Every row gives one point. Before rounding, the points of a table are all equally far from one centre. They may lie mostly on one side of it. Where is the centre, to within rounding?
In the rows, zero is written as 128.

Points (9 x 3):
[[ 94 157  89]
 [107 188 117]
 [ 62 178 142]
 [143 121 151]
 [137 175 142]
 [108 121 183]
 [ 80 189 128]
 [139 135 109]
 [ 95 120 183]]
Centre: [ 98 142 138]

Points (12 x 9):
[[185 143 125  83 179 131 133  85  91]
 [117 164 128 145 215 136 136 110 169]
 [168 165 135 101 136 183 141 145 108]
 [141 114 123 120 129  79 194 115 104]
 [111 130  88 150 123 171 136 144 100]
 [122 150 156 154 210 168 125 162 149]
 [ 99 205  86 161 155 119 134 161 114]
 [121 173 137 129 135 133 132 134  16]
 [110 128 135 123 181 150  66 135  72]
 [160 177  89  86 164 146 109 138  97]
 [ 84 178 128  92 175 141 136  96  67]
 [135 174  75 185 141 120 156  97  89]]
Centre: [135 151 138 142 169 119 139 131  96]

Points (22 x 18):
[[147 191 119 113 141 120 137 141 177 167 102 142 162 186 122 122 150  91]
 [151 140 112  67 161 137 123 112 185 190  99 138 127 200 125 151 178  78]
 [217 100 165  64 140 102 146 132 150 157  80 134 113 165 117 162 212 123]
 [170 114 147  55 161  71 122 113 129 161 145 184 124 110 113 125 172  92]
 [138  93  97  85 133  80 138 120 168 168 161 141 131 178 125 112 161  69]
 [178 110 149  64 148 119 164 172 132 212 125 137  77 166 107 134 119  90]
 [175 154 107 117 176  80 128 137 162 138 149 142 154 146  97 153 115 110]
 [167 130 160  98 155 129 155  81 158 167  94 142 143 185 143 139 137  34]
 [187 135 159 114 159  94 134 100 190 181  67 123 140 141 152 164 156  97]
 [125 128 136  48 153 115 167 102 126 146 140 159 116 122 123 121 201  90]
 [141 165 105  49 159  92 146 121 152 149  89 161  88 177 142 141 126  90]
 [165  99 125 101 194 127 155 127  97 131 108 167 143 179 135 169 211  86]
 [128  92 154  62 182 103 138 145 123 201 138 132 118 160 124 123 184 109]
 [204 124 158  92 159 111 151 118 144 192 135 156 147 110 184 139 173  83]
 [214 126 117 114 150 129 126  79 103 163 134 163  94 156 108 146 151  74]
 [166 141 134  99 151 101 120 117 117 106 150 132  85 100 118 158 156 114]
 [178 134 151  88 160 115 178 121 142  94 135 113 135 179  93 175 182  88]
 [157 104 188  61 173 118 146 124  99 167 130 113 124 165 112 161 194 112]
 [134 143 173  52 116 114 135 134 154 207 158 155 103 149 122 158 173  88]
 [116 130 185 103 128 125 123 116 127 178 123 145  84 129 102 120 176  88]
 [194 141 171  88 159  75 184 141 133 169 102 195  90 143 100 169 138  85]
 [203 119 184 109 160 115 128 128 168 197  99 115 125 143 158 141 185 107]]
Centre: [163 117 136  97 134 117 147 137 137 155 112 150 128 153 128 155 151  99]

Points (30 x 24):
[[124  87 160  99  91 102  68 169 108 102 161 104 137 210  97 131 175 104
  167 159 139 128 116  83]
 [ 82 130 162 153 114 138 118 148  57  77 131 109 109 179  91  81 117  88
  153 127 142  90 110  76]
 [106 104 156 105 104 115  81 193  97  98 155  70 117 219  90 146 140  91
  139 147 129 104 170  87]
 [113 133 202  85  97 131  71 162 121  84 116 146 137 182  98 120 139  84
  181 130 135 117 130  79]
 [100 150 119 133  90 103  68 174 109  90 127 128  99 151  66 152 167 107
  183 153 128 123 148  50]
 [103 136 145 133 106 117  76 160  74 103 118 111  99 210 120 116 157 100
  157 160 152 148 116  52]
 [ 85  98 187 126 115 117  82 157 108  56 130  94 129 187  89  94 154 100
  142 164 130  99 156  72]
 [ 93 118 159  91 135 123  79 114  73  87 132 139  92 171  98 140 143  98
  128 176 135  80 122  52]
 [132  88 149  97 112 128  80 173  54  98 119  78  88 191  85 139 137  84
  130 162 161 162 115  74]
 [132  91 141 125 125 120  81 180  77  96 121 107  84 170 112 100 174  96
  158 140 139  95  82  70]
 [ 99 125 196 109  94 127  52 171  79  94 118 124 121 196  87 139 161  96
  158 173 134 115 110  86]
 [ 77 110 151 129  96 116 112 189 103  69 167  90 121 188 110 128 166 139
  159 130 133 119 140  80]
 [122 117 184 142 109  91 104 170  86 126 155  75 107 180 139 131 181 116
  157 155 149 102 122  77]
 [ 97 119 173 123 132 115 112 147  65  66 143 116  78 180 114 132 161 119
  144  83 146 116 131 100]
 [112 109 183  74 121 116 102 161 141  95 122 101 109 183  89 109 163  87
  157 168 135 112 172  80]
 [103 143 163 134 129 116 102 138  96  87 120 111 104 179 107  86 173  83
  183 158 140  91  98  83]
 [140  81 150 130  76 110  61 164 105  84 141 111 108 161  70 109 179  94
  125 162 133 172 130  71]
 [106 102 173 118 139 101  94 129  47 105 143 123 127 179  93 127 163 127
  137 143 151  85 107  57]
 [ 95  86 164  82 111 144  83 169  94 106 148 128 117 194  88 110 153 103
  157 162 162 124 100  69]
 [ 65 106 159 131  66 125 118 164  72  86 128 130  94 193  93 120 148  90
  129 133 130 170 125  90]
 [106  92 164 131  83 137  69 174  86  86 152 114 110 212  94 123 183  87
  135 131 155  82 151 110]
 [146 121 173 155  93 131  97 157  76 102 155  83  81 174  87 165 146 109
  175 146 173 122 180 121]
 [113 120 188  97 122  58 116 182 109 122 100 100 145 151  85 119 171  81
  162 171 167 124 162  84]
 [ 86 126 199 109 117 109  76 158  95  62 140 124 106 220 100 136 142  99
  133 146 144 107 141 102]
 [101 117 129 170  98 108 114 173  78  97 155 107 107 174 128 128 161 133
  179 173 139 157 116 102]
 [129 129 152 110 109 123 100 129 120 106 146  98  92 206  86 157 183 110
  113 164 124  87 110  81]
 [ 77 123 163 113 122 131  85 140  99 127 172  71  90 179  80 140 160  93
  145 161 111 109 134  87]
 [ 89 122 155 113 102 126  74 184  83 132 150 126 102 169  91 138 148  89
  155 163 195 121  73  72]
 [ 65 129 182 117  89 101 120 160  95  77 145  91  95 116  92 166 182  87
  165 149 129 110 128  70]
 [112 132 185 113  92 141  61 171  85 129 146  91 109 170 103 105 158  95
  154 184 146 108 139  62]]
Centre: [119 117 137 124 101 112 102 148 100 101 125 113 130 138 103 141 131  90
 129 142 152 116 134 110]
